Each row is a point. The points of each table are mixes of a few directions, plus a little noise. How many directions does each table use, and how many do they share? Where both have some left over, give the other angles between the two spaces (their principal angles), to ten degrees, smallest first.

First (5 x 2):
[[ 0.17  0.08]
 [ 0.07  0.03]
 [ 0.29  0.15]
 [-0.78 -0.39]
 [ 0.25  0.13]]
Second (6 x 2):
[[-0.03 -0.59]
 [-0.03 -0.58]
 [ 0.00 -0.01]
 [ 0.03  0.55]
 [ 0.02  0.31]
 [ 0.02  0.31]]
Directions: first 1, second 1, shared 0; angles 60

First (5 x 2):
[[-0.66  0.03]
 [ 0.10  0.00]
 [ 0.23 -0.01]
 [ 0.63 -0.02]
 [-0.32  0.01]]
Second (5 x 2):
[[-0.48  0.02]
 [-0.50  0.02]
 [ 0.58 -0.02]
 [ 0.02  0.00]
 [ 0.39 -0.01]]
Directions: first 1, second 1, shared 1

First (5 x 3):
[[ 0.12  0.20  0.70]
 [-0.02 -0.23 -0.66]
 [-0.21  0.20  0.30]
 [-0.01 -0.16 -0.47]
 [ 0.13  0.00  0.14]]
Second (4 x 3):
[[ 0.29  0.86  0.02]
 [-0.24 -0.15 -0.06]
 [-0.12 -0.37 -0.01]
 [ 0.07 -0.35  0.04]]
Directions: first 2, second 2, shared 1; angles 70

First (5 x 4):
[[ 0.92  0.24 -0.66  0.06]
 [-0.21 -0.05  0.15 -0.01]
 [-0.01  0.01 -0.01  0.00]
 [-0.58 -0.15  0.41 -0.05]
 [-0.14 -0.02  0.09 -0.01]]
Second (5 x 4):
[[-0.26 -0.50  0.13  0.19]
 [ 0.20 -0.19 -0.11 -0.16]
 [-0.31  0.45  0.39  0.56]
 [ 0.20  0.20  0.03  0.05]
 [ 0.17  0.04 -0.45 -0.63]]
Directions: first 1, second 3, shared 0; angles 30

First (8 x 6):
[[ 0.05  0.17  0.04  0.19  0.00  0.20]
 [ 0.38  0.04 -0.02  0.71  0.16  0.55]
 [-0.64  0.11 -0.08 -0.31  0.48 -0.25]
 [-0.11  0.08 -0.03  0.11  0.19  0.09]
 [-0.33 -0.37 -0.06 -0.89 -0.16 -0.79]
 [ 0.07 -0.41 -0.09 -0.21 -0.03 -0.28]
 [ 0.14  0.14  0.07  0.14 -0.14  0.15]
 [ 0.44  0.22  0.17  0.25 -0.48  0.29]]
Second (7 x 6):
[[-0.14  0.52 -0.90  0.02  0.45  0.17]
 [ 0.11 -0.15  0.26  0.04  0.15  0.16]
 [ 0.36 -0.52 -0.17 -0.07 -0.11 -0.17]
 [-0.16  0.03  0.60  0.08 -0.21 -0.01]
 [-0.36  0.46  0.56  0.02  0.09  0.24]
 [-0.06  0.23 -0.01 -0.31  0.04  0.03]
 [ 0.25 -0.56 -0.34  0.22 -0.41 -0.42]]
Directions: first 3, second 4, shared 2; angles 70

First (6 x 6):
[[-0.14  0.49  0.06  0.15  0.24  0.67]
 [ 0.15 -0.51 -0.24 -0.07 -0.32 -0.60]
 [-0.19 -0.29  0.17 -0.26 -0.17 -0.18]
 [ 0.07  0.06  0.24 -0.06  0.15 -0.15]
 [-0.24  0.40 -0.19  0.20  0.06  0.87]
 [ 0.35 -0.16 -0.02  0.03  0.03 -0.61]]
Second (8 x 6):
[[ 0.00 -0.13  0.33  0.27 -0.48  0.00]
 [-0.60  0.34 -0.15 -0.11  0.59  0.20]
 [-0.38  0.10  0.19  0.15 -0.04  0.13]
 [-0.35  0.09  0.19  0.15 -0.06  0.12]
 [-0.28  0.01  0.28  0.22 -0.24  0.09]
 [ 0.74 -0.19 -0.39 -0.31  0.10 -0.26]
 [ 1.07 -0.32 -0.44 -0.34 -0.05 -0.36]
 [-0.20  0.10 -0.02 -0.02  0.17  0.08]]
Directions: first 3, second 2, shared 0; angles 40, 70

First (10 x 8):
[[ 0.28 -0.20 -0.19  0.30 -0.53 -0.23 -0.21  0.12]
 [-0.44  0.01 -0.32 -0.16 -0.05 -0.31 -0.07 -0.21]
 [-0.19 -0.16  0.26 -0.18 -0.28 -0.06 -0.06  0.28]
 [-0.43 -0.03 -0.04 -0.32 -0.18 -0.23  0.03  0.02]
 [ 0.18 -0.13 -0.47  0.29 -0.27 -0.19  0.01 -0.09]
 [-0.29 -0.34 -0.11 -0.03 -0.40 -0.13  0.08  0.26]
 [-0.11  0.07  0.47  0.18  0.74  0.14 -0.74 -0.19]
 [ 0.20 -0.04 -0.33  0.25  0.59  0.56  0.79 -0.09]
 [ 0.42  0.40  0.39 -0.03  0.75  0.57  0.29 -0.14]
 [ 0.40  0.38  0.35 -0.32 -0.36 -0.11 -0.11  0.03]]
Second (10 x 8):
[[-0.19 -0.60  0.08  0.13 -0.24  0.31  0.40  0.49]
 [-0.37  0.10 -0.53  0.11  0.43 -0.50 -0.11  0.06]
 [ 0.01 -0.31  0.34 -0.12 -0.67  0.10 -0.04  0.22]
 [ 0.01  0.19 -0.09  0.02  0.50  0.23  0.05 -0.44]
 [ 0.07  0.36  0.07 -0.12  0.35 -0.02 -0.11 -0.21]
 [ 0.33  0.41 -0.39  0.28  0.72 -0.04  0.14 -0.17]
 [-0.28  0.10 -0.51  0.11  0.29 -0.29 -0.18 -0.36]
 [-0.25 -0.13  0.37 -0.28 -0.18  0.18 -0.06 -0.04]
 [ 0.53 -0.08  0.17  0.01 -1.12 -0.19 -0.32  0.02]
 [ 0.15 -0.05  0.49 -0.14 -0.08  0.24  0.20  0.45]]
Directions: first 5, second 5, shared 4; angles 90

First (7 x 9):
[[ 0.34 -0.35 -0.37  0.17  0.17 -0.09  0.29  0.42  0.17]
 [ 0.12 -0.04 -0.23 -0.04 -0.10 -0.43  0.22  0.15  0.22]
 [-0.26  0.10  0.11  0.07 -0.21 -0.07 -0.10  0.13 -0.03]
 [-0.23 -0.01  0.57 -0.03  0.26  0.43 -0.69 -0.67 -0.35]
 [-0.03 -0.10 -0.14  0.16 -0.07 -0.09  0.09  0.36  0.07]
 [ 0.35 -0.17 -0.44 -0.07  0.01 -0.62  0.41  0.19  0.33]
 [-0.28  0.59  0.51 -0.23 -0.02  0.85 -0.24 -0.57 -0.39]]
Second (8 x 9):
[[ 0.32  0.24 -0.28  0.05 -0.11 -0.07 -0.40  0.08 -0.25]
 [ 0.27  0.21 -0.23  0.04 -0.09 -0.06 -0.32  0.05 -0.20]
 [ 0.48  0.37 -0.41  0.08 -0.17 -0.10 -0.58  0.12 -0.37]
 [-0.57 -0.45  0.50 -0.10  0.21  0.11  0.71 -0.12  0.45]
 [ 0.28  0.23 -0.24  0.04 -0.10 -0.06 -0.35  0.07 -0.23]
 [-0.44 -0.35  0.38 -0.07  0.15  0.09  0.54 -0.11  0.35]
 [-0.63 -0.50  0.55 -0.12  0.23  0.13  0.78 -0.16  0.49]
 [ 0.29  0.22 -0.25  0.06 -0.11 -0.06 -0.36  0.08 -0.23]]
Directions: first 4, second 1, shared 0; angles 90

First (10 x 11):
[[ 0.04  0.34  0.31 -0.07 -0.36  0.06 -0.14 -0.11  0.16 -0.10 -0.02]
 [-0.39  0.10 -0.15  0.20  0.04  0.48  0.18  0.44 -0.23  0.28 -0.23]
 [ 0.24 -0.07 -0.52  0.13  0.52  0.22  0.34  0.03  0.30 -0.15  0.23]
 [ 0.62 -0.63 -0.13 -0.20  0.43 -0.85  0.44  0.09  0.07 -0.12 -0.19]
 [-0.30 -0.10 -0.03  0.01 -0.12  0.09 -0.56 -0.73 -0.05  0.05  0.37]
 [-0.31  0.21  0.24  0.04 -0.30  0.31  0.37  0.37 -0.09  0.37 -0.66]
 [ 0.33  0.41  0.49 -0.16 -0.38 -0.23  0.02  0.54  0.03 -0.26 -0.17]
 [-0.45 -0.21 -0.42  0.23  0.31  0.35 -0.18  0.18 -0.42  0.21  0.26]
 [ 0.33  0.08  0.19 -0.13 -0.10 -0.44 -0.57 -0.04 -0.06 -0.47  0.60]
 [-0.12 -0.13 -0.01 -0.05 -0.08  0.05  0.10 -0.77  0.29  0.21 -0.21]]
Second (8 x 11):
[[ 0.00  0.01  0.00  0.00  0.00  0.02  0.02 -0.03  0.04 -0.01 -0.01]
 [ 0.40  0.12 -0.14 -0.07  0.10  0.14  0.51 -0.84  0.90 -0.13 -0.16]
 [ 0.43  0.20 -0.15 -0.07  0.08  0.21  0.57 -0.91  1.02 -0.15 -0.19]
 [-0.16 -0.44  0.04 -0.03  0.06 -0.44 -0.38  0.27 -0.62  0.10  0.15]
 [-0.15 -0.23  0.04  0.00  0.01 -0.24 -0.26  0.27 -0.46  0.07  0.10]
 [-0.19 -0.35  0.05 -0.03  0.02 -0.35 -0.36  0.34 -0.62  0.10  0.14]
 [-0.20  0.06  0.09  0.06 -0.09  0.05 -0.19  0.45 -0.39  0.06  0.04]
 [-0.16  0.60  0.11  0.15 -0.22  0.61  0.11  0.45  0.11 -0.02 -0.08]]
Directions: first 5, second 2, shared 2

First (11 x 12):
[[-0.25  0.02  0.07  0.92 -0.84 -0.29 -0.02  0.07  0.56  0.47  1.24  0.10]
 [-0.01  0.00  0.00  0.03 -0.02 -0.01  0.00  0.00  0.01  0.02  0.03  0.00]
 [-0.16  0.02  0.04  0.60 -0.54 -0.20 -0.01  0.05  0.36  0.31  0.80  0.07]
 [ 0.05  0.00  0.00 -0.16  0.15  0.05  0.01 -0.01 -0.10 -0.07 -0.22 -0.01]
 [ 0.08  0.00 -0.02 -0.31  0.29  0.10  0.01 -0.02 -0.19 -0.16 -0.42 -0.03]
 [ 0.31 -0.02 -0.08 -1.13  1.04  0.37  0.03 -0.08 -0.70 -0.57 -1.54 -0.12]
 [ 0.00 -0.01  0.00 -0.02  0.01  0.00  0.00 -0.01  0.00  0.00 -0.01  0.00]
 [-0.08  0.01  0.03  0.32 -0.28 -0.11  0.00  0.02  0.19  0.16  0.42  0.03]
 [ 0.05 -0.01 -0.01 -0.19  0.17  0.06  0.01 -0.01 -0.12 -0.10 -0.25 -0.02]
 [ 0.08  0.00 -0.02 -0.30  0.27  0.09  0.01 -0.02 -0.18 -0.15 -0.40 -0.03]
 [-0.07  0.01  0.02  0.25 -0.23 -0.07 -0.01  0.02  0.15  0.12  0.34  0.03]]
Second (10 x 12):
[[ 0.00  0.57 -0.37  0.03 -0.11 -0.02 -0.28 -0.34 -0.21 -0.45 -0.57  0.15]
 [-0.09 -0.11 -0.43 -0.33 -0.10 -0.13 -0.25  0.38 -0.19 -0.02  0.44 -0.16]
 [ 0.08  0.46 -0.01  0.19 -0.05  0.09 -0.11 -0.36 -0.12 -0.29 -0.59  0.06]
 [ 0.10 -0.54  0.04 -0.27  0.11 -0.02  0.20  0.41  0.20  0.23  0.67  0.16]
 [-0.31  0.10  0.40  0.47 -0.01 -0.01  0.07 -0.33  0.01  0.23 -0.40 -0.44]
 [ 0.51  0.32 -0.18 -0.16 -0.20  0.26 -0.38  0.26 -0.44 -0.28  0.02 -0.29]
 [ 0.97  0.12 -0.10 -0.40 -0.05  0.43 -0.10  0.34 -0.21 -0.40  0.21  0.36]
 [-0.08 -0.31  0.17 -0.02  0.04 -0.01  0.07  0.25  0.05  0.28  0.36 -0.25]
 [-0.22 -0.34  0.50  0.26  0.18 -0.05  0.41 -0.18  0.38  0.35  0.02  0.07]
 [-0.98 -0.32 -0.01  0.22  0.23 -0.54  0.39 -0.45  0.55  0.32 -0.14  0.35]]
Directions: first 1, second 4, shared 0; angles 60

First (10 x 12):
[[ 0.15  0.72  0.25  0.10  0.14 -0.12 -0.24  0.24  0.50 -0.28 -0.26 -0.20]
 [-0.57 -1.33 -0.23 -0.44 -0.18  0.40  0.51  0.16 -1.09  0.08 -0.13  0.62]
 [ 0.16 -0.17 -0.20  0.16 -0.10 -0.10 -0.01 -0.48  0.01  0.37  0.47 -0.13]
 [ 0.24  0.11 -0.12  0.22 -0.05 -0.17 -0.10 -0.42  0.21  0.29  0.41 -0.23]
 [-0.07 -0.26 -0.08 -0.05 -0.05  0.05  0.08 -0.06 -0.18  0.09  0.06  0.08]
 [ 0.05 -0.29 -0.18  0.06 -0.09 -0.02  0.06 -0.33 -0.11  0.29  0.32 -0.03]
 [-0.15  0.29  0.25 -0.17  0.13  0.10 -0.03  0.57  0.07 -0.44 -0.54  0.11]
 [ 0.17  0.78  0.25  0.10  0.15 -0.13 -0.26  0.25  0.53 -0.30 -0.27 -0.20]
 [-0.02  0.55  0.28 -0.05  0.15 -0.02 -0.14  0.46  0.30 -0.41 -0.46 -0.03]
 [ 0.03 -0.43 -0.22  0.04 -0.12  0.01  0.11 -0.38 -0.22  0.33  0.38  0.01]]
Second (9 x 12):
[[-0.48 -0.82  0.27 -0.47 -0.09  0.37  0.28  0.17 -0.46 -0.08 -0.11  0.25]
 [-0.48  0.61 -0.03 -0.38  0.12  0.15  0.06  0.22  0.51 -0.33 -0.06  0.28]
 [ 0.75  0.33 -0.78  0.45 -0.06 -0.19  0.32 -0.12  0.00  0.35 -0.18  0.72]
 [-0.05 -0.30  0.42  0.00 -0.02 -0.01 -0.22 -0.13 -0.06  0.03  0.19 -0.54]
 [ 0.08 -0.18  0.42  0.06 -0.02 -0.07 -0.22 -0.25  0.10  0.11  0.26 -0.55]
 [ 0.11 -0.45 -0.28  0.30 -0.03 -0.09 -0.05  0.23 -0.78 -0.01 -0.25 -0.05]
 [ 0.39  0.70 -0.46  0.07  0.00 -0.05  0.30 -0.18  0.64  0.21  0.00  0.69]
 [-0.18  0.23  0.07  0.06  0.09 -0.09 -0.31  0.13  0.02 -0.24 -0.01 -0.40]
 [-0.14 -0.13  0.34 -0.07  0.01  0.00 -0.17 -0.04  0.03 -0.06  0.13 -0.40]]
Directions: first 2, second 4, shared 1; angles 40

First (10 x 14):
[[ 0.45  0.24 -0.63  0.13 -0.22  1.03  0.01  0.30 -0.17  0.25  0.23  0.02
   0.18 -0.59]
 [ 0.54 -0.02 -0.64  0.26 -0.09  0.68  0.08  0.16  0.01  0.20 -0.09 -0.13
   0.46 -0.17]
 [-0.20 -0.17  0.17 -0.16 -0.03 -0.17  0.07  0.07  0.07  0.00  0.02  0.03
  -0.29  0.01]
 [-0.50  0.28  0.47 -0.22  0.06 -0.11 -0.12  0.02 -0.23 -0.11  0.15  0.20
  -0.42 -0.19]
 [ 0.41  0.18 -0.37  0.32  0.04  0.48 -0.05 -0.04 -0.13  0.04 -0.17 -0.10
   0.61  0.01]
 [ 0.22  0.32 -0.38  0.47  0.53 -0.68 -0.17 -0.32  0.17  0.09 -0.26 -0.06
   0.59  0.26]
 [-0.23 -0.17  0.24 -0.05  0.10 -0.25  0.05  0.02  0.03 -0.03 -0.23 -0.01
  -0.08  0.19]
 [-0.49 -0.38  0.54 -0.35 -0.16  0.08  0.16  0.24 -0.08 -0.07 -0.14  0.05
  -0.50  0.05]
 [ 0.18 -0.03  0.61 -0.19 -0.34 -0.75 -0.17 -0.78  0.13 -0.65  0.52 -0.09
   0.09  0.69]
 [-0.40 -0.24 -0.01 -0.21  0.12 -0.30  0.16  0.34  0.21  0.27 -0.04  0.11
  -0.62 -0.25]]
Second (8 x 14):
[[-0.27  0.37 -0.29  0.22  0.17 -0.09 -0.07  0.18  0.20  0.30  0.26  0.13
  -0.28 -0.53]
 [-0.48  0.52  0.22 -0.01  0.00 -0.02 -0.18  0.04 -0.05  0.00  0.47  0.22
  -0.45 -0.49]
 [ 0.09  0.24  0.25 -0.16 -0.53  0.30 -0.13 -0.22 -0.04 -0.30  0.76  0.04
  -0.19 -0.15]
 [ 0.09 -0.45  0.14 -0.03 -0.14  0.18  0.16  0.04  0.00 -0.10 -0.34 -0.15
   0.19  0.35]
 [-0.27 -0.40 -0.05  0.23 -0.05  0.26  0.25  0.37  0.26  0.21 -0.35 -0.12
  -0.03 -0.01]
 [ 0.38 -0.43  0.33 -0.32  0.10 -0.18  0.03 -0.30 -0.40 -0.35 -0.63 -0.12
   0.48  0.81]
 [ 0.19  0.14 -0.34 -0.04  0.93 -0.84 -0.11 -0.11 -0.27  0.22 -0.77  0.10
   0.35  0.27]
 [ 0.25  0.00 -0.26  0.12 -0.49  0.38  0.04 -0.01  0.30  0.01  0.59 -0.08
  -0.06 -0.25]]
Directions: first 5, second 4, shared 3; angles 40

First (8 x 18):
[[ 0.19 -0.77  0.40  0.01 -0.18 -0.63  0.18  0.45 -0.21  0.93 -0.22  0.47
   0.08 -0.01 -0.28  0.02  0.15 -0.17]
 [-0.16  0.02 -0.04 -0.34  0.39 -0.17  0.17  0.26 -0.03  0.20 -0.02 -0.03
   0.22 -0.52  0.18  0.01  0.21  0.42]
 [ 0.20  0.04 -0.20 -0.14 -0.25 -0.10  0.27 -0.18 -0.32 -0.37  0.29  0.13
   0.27 -0.50  0.30  0.11 -0.02  0.23]
 [ 0.01 -0.54 -0.19  0.42 -0.31 -0.49 -0.25 -0.20  0.49 -0.23 -0.04  0.30
   0.13  0.52 -0.13  0.08 -0.12 -0.11]
 [-0.04  0.63  0.05  0.11 -0.10  0.87 -0.18 -0.25 -0.18 -0.44 -0.06 -0.52
  -0.24  0.16 -0.07 -0.15 -0.38 -0.37]
 [-0.54  0.37 -0.37 -0.02  0.56  0.22 -0.33 -0.07  0.65 -0.55 -0.12 -0.45
   0.13  0.04  0.17 -0.06 -0.05  0.37]
 [ 0.27 -0.29  0.22 -0.05  0.02 -0.42  0.10  0.17  0.02  0.73  0.10  0.44
  -0.43  0.33 -0.18  0.06  0.52 -0.07]
 [ 0.10  0.55  0.12  0.00 -0.16  0.72  0.02 -0.19 -0.41 -0.26  0.04 -0.34
  -0.18 -0.07 -0.01 -0.09 -0.29 -0.30]]
Second (10 x 18):
[[-0.19  0.08  0.31  0.09  0.11 -0.08 -0.24  0.23  0.13 -0.13  0.37  0.43
   0.07  0.21  0.19 -0.14  0.00 -0.05]
 [ 0.00  0.14  0.07  0.17 -0.79  0.30  0.04 -0.19  0.26 -0.26 -0.50 -0.14
  -0.24 -0.47 -0.27 -0.36  0.34  0.04]
 [ 0.29 -0.22 -0.25 -0.04 -0.02 -0.39  0.05 -0.55 -0.45 -0.31 -0.18  0.38
   0.25  0.00  0.46  0.71 -0.44 -0.28]
 [-0.17  0.15 -0.04  0.15  0.57 -0.32 -0.13 -0.26 -0.34 -0.14  0.29  0.91
   0.24 -0.07  0.51  0.52 -0.11 -0.61]
 [-0.17  0.18  0.05 -0.07 -0.03 -0.10 -0.12  0.07  0.03 -0.15  0.11  0.39
   0.05  0.01  0.03 -0.02 -0.08  0.01]
 [ 0.23 -0.76 -0.60 -0.74 -0.23  0.07  0.19 -0.33  0.00 -0.01 -0.25 -0.95
   0.14  0.30 -0.47 -0.09 -0.51  0.26]
 [-0.10  0.71 -0.10 -0.28 -0.24 -0.25  0.06  0.35 -0.08  0.00 -0.16  0.41
  -0.07 -0.16 -0.22  0.11 -0.19  0.63]
 [-0.21  0.13 -0.27  0.00  0.72  0.28  0.20  0.07 -0.02  0.57  0.10 -0.37
  -0.11 -0.23 -0.32 -0.10  0.37 -0.29]
 [ 0.17 -0.20  0.24  0.11 -0.03  0.33  0.10  0.46  0.29  0.43  0.06 -0.94
  -0.22  0.26 -0.27 -0.46  0.26  0.43]
 [ 0.14 -0.19  0.58  0.60 -0.08  0.17 -0.14  0.14  0.19 -0.01  0.16 -0.12
  -0.10  0.15  0.36 -0.18  0.35 -0.15]]
Directions: first 5, second 6, shared 0; angles 30, 60, 70, 70, 80
